Each row is a point. Each copy is the shape, with its points in the same order, turned, moved and blurred by noise. Say if it was mirrored as well.

Shape (7 x 3)
[[ -1 -13   7]
 [-12   4 -21]
 [ -4 -16 -25]
 [ 14  -7 -25]
 [  7   0 -20]
 [  8  10  31]
 [  6  21  57]]
Copy 1 (7 x 3)
[[  6   3  12]
 [-10 -17   8]
 [-22   1  17]
 [-21   4  -3]
 [-15  -2  -6]
 [ 34 -11 -12]
 [ 60 -22 -15]]
Copy 1 is: mirrored
Copy 2 (7 x 3)
[[ 17   0   7]
 [-13  16  14]
 [  1  15  30]
 [ 10  32  21]
 [  3  27  13]
 [ 19   1 -27]
 [ 23 -13 -52]]
Copy 2 is: mirrored
Copy 3 (7 x 3)
[[  9 -23   4]
 [ 15   7  -9]
 [ 33  -5   0]
 [ 28   3  19]
 [ 21   1  10]
 [-24 -22  14]
 [-52 -38  16]]
Copy 3 is: only turned
Copy 4 (7 x 3)
[[ -8  -5  -5]
 [ 25  -8   2]
 [ 11 -17  18]
 [  9   0  25]
 [ 12   4  13]
 [-16  26 -23]
 [-23  35 -48]]
Copy 4 is: only turned

Shape (8 x 4)
[[-53   6  25 -20]
 [  2 -30 -13  16]
 [-46   7  47   1]
 [ 23 -21 -12 -24]
 [-28  12 -19   2]
 [ 11  18 -27  33]
 [ 19  33  43   9]
 [ 19   8 -11  20]]
Copy 1 (8 x 4)
[[-34  46   0 -37]
 [  2 -12  31  -2]
 [-60  38  10 -28]
 [ 22  18  19  24]
 [-10   3 -14 -24]
 [-13 -34 -12  10]
 [-59  19  -4  37]
 [-13 -19   1  20]]
Copy 1 is: only turned
Copy 2 (8 x 4)
[[-42 -31 -33  18]
 [  9   9  16  20]
 [-56 -25 -18   2]
 [ 41 -19  -8  16]
 [-10  23 -34  23]
 [ 16  37 -13 -11]
 [ -8 -18 -27 -48]
 [ 15  18  -8 -10]]
Copy 2 is: only turned
Copy 3 (8 x 4)
[[-34 -11  28 -21]
 [ 29 -32  -3   7]
 [-20   4  54 -14]
 [ 18  -3 -37  -4]
 [-20 -30   6  21]
 [ 19 -26  -4  53]
 [  7  41  22  28]
 [ 22 -10  -8  38]]
Copy 3 is: only turned
Copy 4 (8 x 4)
[[ -2  35  34 -16]
 [  1 -31  -8  14]
 [  2  25  53   6]
 [ 37 -15 -26   4]
 [-17  18  -9  10]
 [-13  -1 -19  57]
 [ 38  24  27  56]
 [  8  -6 -14  47]]
Copy 4 is: only turned

Shape (12 x 8)
[[ -9 -10   2 -15  -4  24  49  23]
 [-21  19  10  -5  -4 -11  -8  17]
 [ 31  22  -1  -8  -9 -27 -15  22]
 [ -2   3 -25 -13  14   7  -9   8]
 [ 20   9  11 -18   3  22  18  23]
 [-20  17   0  -8  -4  35   7 -60]
 [ 10 -10  -6 -18 -13  29  -1  16]
 [ -8 -13   5 -19   5  27  -2 -55]
 [  6  -1   8  35 -11   7  11  18]
 [ -5   8 -10   8   6  27  -9  20]
 [ -5  -2 -58  -7  -8  23  -5 -14]
 [-18   3  12  47 -36  30  -5  -1]]
Copy 1 (12 x 8)
[[ -3  10  35  16 -41   3  17 -17]
 [ -2  20 -27   0 -13  -3  21 -12]
 [ 10  33 -27 -18  -2 -14 -31 -12]
 [  8  -7 -10  -9 -21  10  -4  13]
 [ 16  25  21  10 -13   1 -11  -3]
 [-41 -23   3  29  11  -7  11  27]
 [  0   3  14  12 -13  30 -14 -11]
 [-37 -20  19   2  17  14   8  20]
 [ 10  -4   0   4   1 -17   1 -49]
 [ 18 -11 -15  13 -16  14   6 -12]
 [-17 -38 -14  -5 -36  14 -27   9]
 [-11 -27 -13  38  13   2  12 -56]]
Copy 1 is: mirrored
Copy 2 (12 x 8)
[[  3  -8 -30 -43 -12 -17  34  32]
 [ 14  25 -20 -18   2  13   2  -4]
 [  2   3 -22  21   8  12  19 -33]
 [ -7  -8 -18  -6  -3  -3 -19   5]
 [-12   7 -36  -6  -2 -21  31  14]
 [ -1  26  17 -19 -60 -36 -16  12]
 [ 10  -5 -20   3  -4 -26  10  22]
 [  2  13  16 -20 -31 -56 -20   1]
 [ -1  12  16  -8   9  10  34  20]
 [ -9   8 -11   1   3   1  -1  30]
 [  5 -32   3   4 -32  -5 -24  21]
 [ 22  36  35   0  -8   3  22  41]]
Copy 2 is: mirrored
Copy 3 (12 x 8)
[[ -2  15  -4 -19  37  -2 -27 -15]
 [ -4  11  13  -8  -1  30  13  18]
 [  2 -21  34 -32 -33  19  -2  13]
 [  7  -6  20  17 -10  18  -8 -12]
 [-14  -7  11 -24   9  22 -33 -11]
 [-22   5 -46  40 -12   8 -25  23]
 [  6  -8  -9 -12  -3  25 -18 -25]
 [-28  15 -37  33 -30   5 -23  -6]
 [-19 -26  -1 -21  14   5  18  -4]
 [ -4 -18   7   8  12  31  -1 -13]
 [ 32 -20 -11  36 -12   1 -13 -14]
 [-16 -29 -44  -6  18  21  32   5]]
Copy 3 is: mirrored
